Each wall is flat, endless, passes through zero and stands at right angles to its row. A trip goes straight from one point to another. List the walls that it crosses, first one first.

Walls:
(1): [-24.1 -35.9 -16.9]
(2): [-17.0  -4.9  15.8]
(3): [-16.9  24.3 -14.1]
(4): [-14.2  24.9  13.8]
Trips:
[-2.5 -7.9 31.9] to [ 0.5 -8.9 -3.3] => 1, 4, 2
[-12.7 -26.8  14.6] to [ -0.1  -9.4 -28.4] => 2, 3
[-35.2   0.7  14.4] to [-7.6  2.9 15.8] => 1, 3
[ 28.9  37.9 -16.9] to [-14.4  -1.9 -29.7] => 4, 1
[-8.2 -3.1 25.2] to [ 26.0 -11.0  27.5] => 4

Walls:
(1): [  4.4  -8.8 -13.1  -2.9  -4.6  10.8  11.7  -4.2 -10.5  31.7   9.9]
(2): [ -6.2  32.8  -6.1  37.7  -4.3 -17.9  16.9 -44.3   4.9  -2.1   1.8]
(3): [-30.5   1.4  32.6   8.8 -30.5 -41.6  36.7 -14.4  -5.8  26.4 -22.6]
(4): [  9.0 -39.1 -31.4 -12.6  14.7 -17.6   7.2   8.1  18.4 -19.0 -22.6]
Trips:
[ -8.3 -38.4  -6.7 -19.2   4.0  14.6  23.4   2.8 -18.1 -13.3  27.7] to [-14.3 -24.3 -26.2  -0.6  13.4  -1.6   0.9  25.0   3.8   3.2  -2.9] => none
[ -7.7   1.2  42.3  32.7 -21.6  15.0  12.3  34.5   6.7   1.4   3.5] to [-2.3 15.2 19.8 41.6 14.8 22.9  2.3  9.3 16.6 17.4 21.1] => 2, 1, 3
[-34.6 -18.0   7.9   1.9  31.2  -7.7  18.6  28.4  12.2  22.5 -28.8] to [ -1.9  11.7  12.0   7.1  36.9 -26.4  21.4 -41.3 -10.7 -42.7   0.0] => 1, 2
[-41.5  -0.7  -2.9  -8.3 -32.2   5.1  31.6 -14.0 -15.7  33.2  27.9] to [-11.6  15.7  41.8  -8.2   9.1 -24.7   7.8  -7.8  19.1  14.5 -17.4] => 1
[  5.5   5.4   9.2  10.0  26.3   8.1 -11.3   0.0  27.4  -8.4   5.8] to [-15.6 -16.5   6.1 -10.3 -13.3   0.2 -19.8  22.3   3.1  51.9  -7.2] => 2, 4, 1, 3
[  9.9  18.9   4.6   3.2  -6.2   8.5  10.8 -23.0  -6.3  -2.5   8.8] to [  6.9  -1.2  20.2  -5.7  -8.4 -28.4  -6.2  -2.9 -17.6  23.7  24.1] => none

Walls:
(1): [ 16.9 -13.4 -19.2 -26.6 -15.2  18.4  41.0  -1.5   9.3  27.1 -32.3   0.8
  -2.5 -32.2 -12.5 -17.6   8.9  10.7   8.2   3.8   6.7 -16.8  27.9 -12.8
  -0.2  -4.4  18.1   3.4  37.8  18.5  12.0 -14.8]
(2): [ 12.1  15.6 -27.5  -8.0 -23.2   7.9  10.7  20.7  -7.9  10.8 -13.3  10.3
   3.2   9.2 -18.5   2.1  19.9 -20.7  24.5 -14.5 -11.9 -13.3   3.2   9.1
  30.3  -4.0   3.4  32.6   4.7  44.1  33.0 -11.1]
(3): [ 12.6  25.4  -7.0 -14.5  -3.9   2.1 -11.9 -11.4  42.2  -5.7 -24.7  -6.6
   0.0 -20.7 -29.3   2.0 -32.8  -1.4  -8.6  13.9  -6.9  -8.2 -18.4  -1.9
   4.6  -5.3  -8.5  38.9  -3.6 -34.5  -3.8 -14.9]
(4): [ -2.4   1.9  34.1  -0.8   5.0 -21.0  -2.5  21.1 -21.1  21.1  -4.0  12.9
  10.7  -8.4 -10.6  -3.3  -2.5 -13.7  -4.6   7.7   2.7  -9.1  12.1  14.2
  27.9  26.2  25.3  25.3   6.4   1.9   5.3  -7.3]
(5): [ -4.8  36.0 -15.3  -2.5   7.5 -17.5 -40.2   9.3   3.7  15.1  22.1   2.6
  -3.0 -21.7  22.9  18.0 -23.4  -5.8   9.5   2.6  -0.7 -30.5 -45.9  15.3
  28.8  15.8  15.4  -7.5 -10.8 -21.3   4.0 -18.9]
(6): [ 15.5  37.5  34.4  -9.8  -0.6  -0.2 -31.3 -13.5 -19.2 -31.6  10.7   9.2
   1.2  -3.4  38.5   3.0  12.6   1.8   6.6  -2.4 -49.9  -5.4  17.3 -14.5
  22.4 -31.5  16.6  19.7   9.0  -0.8 -26.7  -5.0]
(7): [-25.2  11.4  40.1   1.5 -18.6   2.4  -3.0  -3.7   2.1  -4.7   8.2  30.2
  19.5 -21.9   4.7   4.5   6.4  25.4 -25.6  33.9  16.9  -7.7 -30.2  20.6
 -22.5  10.9  -9.2   5.7  15.6  19.1  11.2  21.5]
Trips:
[ 18.4 -17.6   4.9  -6.2 -30.0 -25.4  31.5 -17.9  29.5 -19.0  12.7  -7.4
  36.9   6.8  -3.5   2.8 -13.1 -20.3 -12.1  23.7  19.2 -35.1 -21.2  28.4
   5.5  33.9  27.7   3.9 -45.5  19.1 -22.6  29.3] to [ 18.6  -3.9  -2.2 -10.7 -21.5  -5.2 -25.7  -8.2  18.8  -7.1  -5.4  -9.4
 -19.7  11.3   2.5   8.3  -7.4  31.4   0.7  -9.6 -44.0  -9.0   9.0   6.6
  13.8 -10.4  -9.2 -23.2 -27.7  -9.4 -22.6 -16.9] => 4, 6, 7
[  0.0 -18.4 -15.9 -13.5  13.4  -9.6  -3.0 -11.5  -7.1  16.0  -7.0  17.8
 -13.9  21.0  10.5   6.6  20.3 -22.8 -26.2   3.6  -5.6  34.3  -4.6  14.0
  -1.2   9.9  15.5   1.4   5.7 -38.7  -6.7   6.3] to [  4.3  22.4   7.0 -11.9 -13.7  37.1 -32.1   2.7   5.0   4.6  -6.5 -12.5
  15.7 -14.4  15.9   9.0  -4.9  15.2   9.0  -1.8  -8.2  14.5 -25.8  -7.5
   3.2  16.0   3.8  14.5 -12.2   6.4  -8.3  -4.4] => 5, 3, 6, 7, 4, 2
[-22.3  -4.6 -29.3  28.1  11.4 -13.7 -21.4  -7.2 -33.4  16.1  -8.5  -5.1
  28.5   0.9  -9.2  36.4  24.6  -8.2  11.6   8.3 -12.1  37.3 -16.4   9.3
  11.5 -10.2  11.4  27.3 -16.2 -14.1  25.4  16.2] to [-11.3  -5.6  -5.4   1.7 -14.2 -22.6  22.3  16.9   6.2  -2.0 -11.8 -41.1
  -8.9  -4.4 -13.1   9.2 -35.1  28.5  -0.3  35.0  -6.0 -11.1 -41.1  -7.9
 -12.3  -0.6  26.7 -27.8 -41.7 -43.4  -6.5  25.9] => 3, 2, 4, 7

Walls:
(1): [ 24.7 -12.0 -19.1 -22.3  15.9 -17.4  -3.5 -19.3  -3.7 -15.6   9.9 -41.7
  26.6  13.0 -18.2 -12.3 -15.5 -37.0  -4.4  -5.8  23.0 -25.8   9.0 -20.6
   5.7   2.4   3.8  20.8  10.8  14.3   1.5 -12.1 -50.8  -5.6  -3.8  -9.4
 -10.5 -37.3  15.2  -1.9 -11.1  -9.1  14.1  -0.3  19.8   8.3  -6.9  23.3]
(2): [ 36.9   3.6  -6.8  10.2  -7.7 -19.5  -7.3 -16.0 -29.5 -16.6   6.1  -3.6
 -17.5  10.1   5.1  12.8 -33.7 -15.9  -3.2 -10.4 -17.4  -0.8   4.4   3.7
   5.9   5.5 -16.1 -13.3   7.4   4.6  -7.0  15.8  -4.6   2.8 -34.3  -9.9
  36.1  -1.5   5.4  15.7  32.4   8.5  -1.8  -1.0  -2.4  -7.7  -6.5   1.7]
(3): [-42.8  41.9 -16.4 -12.9 -11.0  -9.5  -5.8  16.2  -0.9  18.5  11.9  -5.4
   8.7  -4.9 -11.4   1.6 -11.5   0.2  -8.2 -14.8 -19.5   1.1   4.0  17.8
  13.0  10.9  17.8   7.6 -24.2   3.3  11.7  11.6 -16.9  33.7  25.4  10.4
  -8.0 -11.7  15.3  47.0   7.8 -12.6  16.0 -30.6  21.9  -5.0 -42.6 -26.4]
(4): [-27.6   9.6   0.5   9.0  21.9 -21.6  22.4  -5.4  19.0   8.0  -6.2  14.8
 -24.1 -40.3 -17.0  17.3  15.9   9.3 -16.3   4.4  -7.4   3.8 -18.4   4.0
 -21.9 -29.2 -14.1 -18.5   1.0  31.4   6.8   3.6 -14.9  10.6  18.5  -4.8
   7.0   4.5  -6.7  -1.4   0.7  36.4 -33.5  35.0   3.0  22.4  23.5 -18.2]
(5): [-18.8  18.8   2.7 -21.0 -17.0   0.9 -11.3  19.6   8.1  24.6 -15.2  -2.9
  43.2  -1.4  16.9 -18.9 -17.1  -6.5 -18.5 -32.3  24.5 -10.0  14.6 -14.4
 -21.8  11.4  -2.6  24.9  18.3   0.0  10.9 -11.3   6.9   1.7  13.1 -21.6
 -30.0   1.5  24.0  -0.4  -2.1   3.1  10.3  13.0  22.7 -29.8   6.6  18.5]
(6): [  0.2  16.8 -31.7  16.8  -2.6  -8.3  27.0 -17.5  -6.1  24.9  33.0   6.6
   1.0 -11.4   5.8   8.7   3.2 -28.9   2.8   0.0   0.9  -9.5   8.0  35.7
  -2.4  -1.2 -29.1 -23.2 -13.9 -53.8 -31.5  -4.6 -25.6  18.2  26.2 -52.4
  28.4   1.3  29.0  -9.1 -17.4  14.5  30.3 -20.8 -14.7   0.3  15.5  13.9]
(7): [ -1.2  24.7 -15.8   9.9  -1.9   5.6 -27.6  12.9 -14.5  -0.1  -4.9   8.5
  13.8  22.6  -5.1 -17.4  17.1   7.4 -17.6  -2.5  14.9  10.6 -22.6  -2.2
  26.6 -10.1  -9.5  19.5  20.6   6.3  -5.8 -10.8  -8.5   1.6 -18.0  10.7
 -35.5  17.9  -1.0 -23.3 -14.5 -19.4  16.0  -6.6  15.2  40.0  33.2 -33.7]
(8): [ -8.2   0.1   3.7  12.5  -4.3   3.6  12.9 -28.2   3.7 -35.5  -6.7   7.3
  20.2   5.1   7.6   7.2  -7.2  -0.1   3.6  -5.9  -8.9 -11.5   9.1  35.2
 -12.1  19.2  14.5  20.7  43.3 -18.4 -15.7   0.1   2.1  -1.3 -38.2  28.1
 -12.2  14.0 -19.1  -8.8  -5.1 -30.0 -20.0  -3.5   7.3 -16.8  43.1  12.9]
Trips:
[-16.3  20.5 -39.8  10.4  10.6  22.8   6.8 -12.2 -26.5   8.2   9.4   8.4
  -0.8  16.0  54.7   4.3   3.6  -7.5   2.5  40.6  29.4  35.6  57.4 -21.0
 -22.6   3.9  21.9   2.6 -12.7   3.5 -14.5  -4.6  17.8 -10.5  -2.8 -23.9
  -9.9  41.5 -12.6  38.7 -13.6   9.7   7.2 -15.8   1.5 -24.2  13.7  -0.9] to [ -4.5 -15.5  -4.2  -7.6 -35.3 -16.8 -22.0 -20.0   4.7  -3.7 -19.6  -8.5
 -18.7 -10.4  30.4 -21.9  25.4 -12.1   5.4   1.4 -12.1 -30.7  -7.1  -1.4
  13.8  19.5  12.2   5.9  -9.2 -12.2  -2.2  -9.7 -29.3 -26.9 -21.5  19.5
  14.6  17.7 -13.3 -17.9  -5.1   9.2  -1.6   9.3  -8.8  -3.3 -14.0   2.2] => 3, 2, 5, 6, 1
[ 34.8  -5.2 -17.4 -26.3 -20.1 -19.8 -11.2  21.4   0.9  14.7   9.0  12.1
   1.1  -6.5 -18.2 -12.5  10.2  -5.1 -19.6 -49.5 -16.1  24.2 -16.8 -28.1
  -5.6  29.6 -17.5  16.3  26.2 -26.7 -31.2 -17.6 -29.8  -0.4   2.6  -3.5
 -24.9 -17.7   6.1 -25.8   4.8   9.6   7.7  17.5 -28.5 -10.5  -9.6  -1.8] to [  4.5  18.1  -5.4   1.4   6.8   3.1 -33.9   4.9  -8.3   1.7 -36.3  17.6
   8.8 -10.5   5.5  -7.7 -45.4 -37.8  -9.5   7.8  -3.8 -16.0 -23.2 -42.7
  -3.5  21.6  -2.7  16.9   6.1   9.4  15.4  -8.2  -5.9  24.7  18.2  12.2
 -19.8  -4.8  46.0  27.2  29.0  20.3  -7.7   9.9 -12.5 -29.8  10.3 -33.0] => 3, 6, 4
[ -8.0  19.3  -1.9  11.1   4.9 -14.7  11.1  18.0  33.8   1.8   1.9 -12.3
  -0.4   4.4  17.9   5.5  25.7 -16.8  18.0 -14.3  -3.8 -23.4  25.5 -17.6
  -7.3  -9.4  23.2  30.8  -7.6  19.2  43.3 -22.3  21.7 -43.6   9.6 -20.1
 -27.7  46.4 -45.6   0.2 -20.5   4.9  -7.8  -3.7   0.1  25.5  52.7  19.1] to [  9.9 -29.9  -2.6  -9.5 -29.0   7.6   9.9 -30.4  -0.5   7.3  17.2   1.3
  -5.8 -37.4 -12.1 -24.3 -33.7 -30.3  -5.7 -14.7  28.6  12.3  18.3  36.7
   5.3 -27.1 -17.5  24.7  42.7   8.3 -39.0 -10.3 -18.3 -20.2  -7.3 -35.0
  -6.6 -33.2 -14.8   3.9   5.6 -19.4 -14.3  17.2  -8.6 -21.6  22.5  29.4] => 1, 6, 7, 2, 4
[-26.0 -26.9   6.1  10.4  -3.3  -0.2  14.8  10.6 -14.4 -11.5  27.0  14.8
  33.8  -4.7 -16.5  -5.9  16.4  -7.5  16.8 -10.4  -7.2   0.6 -19.2   1.6
  -3.5   6.1 -14.9  -5.6 -38.2  -6.2  10.0 -30.4   1.2  17.3 -10.8 -16.6
  16.4   0.8  13.0   3.9   7.1  11.6  44.2 -32.5  22.4 -17.1 -21.5  15.9] to [  5.5 -23.7 -24.4 -11.6  16.4 -19.8 -30.7  -5.1 -22.2   9.6   5.2  -8.6
  17.7  10.6  13.9  -5.7 -19.8   4.6   4.0 -13.9 -22.7  -5.4  10.4 -43.8
  10.9  25.2 -15.5  -7.3 -12.1   7.4 -14.8   4.2  15.7  -8.3 -15.4 -25.7
 -11.7   7.0 -13.5  -3.0  -3.1 -30.0   0.4  -5.5  -6.0  -0.3  14.8  -6.2] => 2, 7, 3, 6
